Every row gives one point. The points of each table are mixes of a few directions, plus a little noise. Count the directions of each table, and those that both share. Where both have some left over, give the other angles between the two spaces (their principal angles), to ten degrees, smallest first.
In the rows, 128 means zero.

First (7 x 3)
[[ 96 124 127]
 [ 87  99  66]
 [ 82 125 131]
 [126 114  95]
 [181 150 168]
 [142 138 149]
 [182 146 159]]
Second (5 x 3)
[[136  78 146]
 [ 98 159 129]
 [155 173  95]
 [159  74 139]
 [ 92 155 130]]
Directions: first 2, second 2, shared 1; angles 90

First (7 x 4)
[[123 135 120 130]
 [127 130 125 130]
 [119 138 111 133]
 [ 74 187  35 152]
 [139 116 145 122]
 [167  82 198 108]
 [147 108 158 120]]
Second (5 x 4)
[[115 120 112  98]
 [174 157 104  64]
 [123 151 156 158]
 [111 148 159 159]
 [117  64 110 161]]
Directions: first 1, second 3, shared 0; angles 70

First (9 x 8)
[[110 124 138 118 168  76 109 103]
 [163 148  87 166  66 138 123 110]
 [ 95 107 176  89 180 150 144 165]
 [121 131 122 130 144  81 109 101]
 [102 113 163  99 173 128 132 146]
 [188 156  66 185  16 182 137 124]
 [128 128 130 126 131 126 127 127]
 [ 98 110 166  96 180 132 136 150]
 [146 137 109 146  92 144 131 125]]
Second (7 x 8)
[[ 77 144 149 111 140 115 191 140]
 [ 87 172  82  85 164 154 136 137]
 [148 122 138 154  85 124  86 120]
 [176 177  90  92 123 124 133 155]
 [124 109 169 179 120 141  91 100]
 [134  73 113 145  73 108  93 125]
 [149  95 157 132 197 127 166 122]]
Directions: first 2, second 5, shared 0; angles 40, 80

First (10 x 11)
[[181 138  78 177  99 148  78 110 132  92 159]
 [130 104 150 119 146 151 151 151 157 119 138]
 [123 147 161  90 156 166 166 143 201 121 182]
 [ 84 115 183  75 165 127 186 154 147 155 116]
 [136  64 129 156 132 125 129 154  98 123  83]
 [121  72 134 145 132 115 133 149  88 133  76]
 [104 239  98 105  92  79  93  60 103 159 148]
 [169 153  79 169  95 133  77 101 121 104 152]
 [136 116 116 145 121 124 116 128 111 123 115]
 [ 97 136 150  98 140 110 151 127 123 152 115]]
Second (11 x 11)
[[131 129 132 129 132 132 136 121 123 126 134]
 [135 173  92  64 146  94  61 162 235 206  54]
 [153 148 151 116 162 148 166  88 124 143 151]
 [127 124 131 134 126 131 133 125 119 120 135]
 [157 129 179 151 163 174 217  55  59 103 202]
 [125 136 115 113 127 116 103 144 158 146 104]
 [106 123  95 119 101  99  71 178 166 137  83]
 [120 110 132 149 113 132 137 129  99 102 143]
 [116 120 116 131 113 118 108 148 133 124 115]
 [131 106 156 165 126 155 181  96  60  84 181]
 [107 112 109 137 100 110  95 162 134 117 107]]
Directions: first 3, second 2, shared 0; angles 50, 80

First (9 x 12)
[[129 127  97 140 118 126 129 129 140 135 139 172]
 [148 126 116 105 129  98 137 128 164 122  96 134]
 [122 127  62 166 104 135 127 131 140 147 169 224]
 [141 128 161  95 143 109 132 126 137 113  90  74]
 [ 67 136 202 179 139 219 100 125  11 135 206  57]
 [128 127 107 138 121 128 128 129 135 134 138 159]
 [156 127 150  80 142  88 139 126 165 111  68  83]
 [153 126 127  93 134  91 139 128 168 117  82 115]
 [107 130 132 156 124 160 119 128  93 136 165 134]]
Second (8 x 12)
[[149 151 140 128 128 161 155 137 147 117 131 159]
 [119  91  28  67 132 128 136 153  85 189 123 114]
 [ 95  58  56  78 125  68  88 118  62 171 116  85]
 [150 164 153 140 132 168 156 134 156 107 132 169]
 [129 174 161 188 132 159 124 143 161 120 139 106]
 [147 118 198 106 113 107 166 103 158 104 123 148]
 [110 122 150 167 136  98  67  95 106  87 119 137]
 [129 145 139 145 124 141 132 143 142 134 132 108]]
Directions: first 2, second 4, shared 0; angles 50, 60
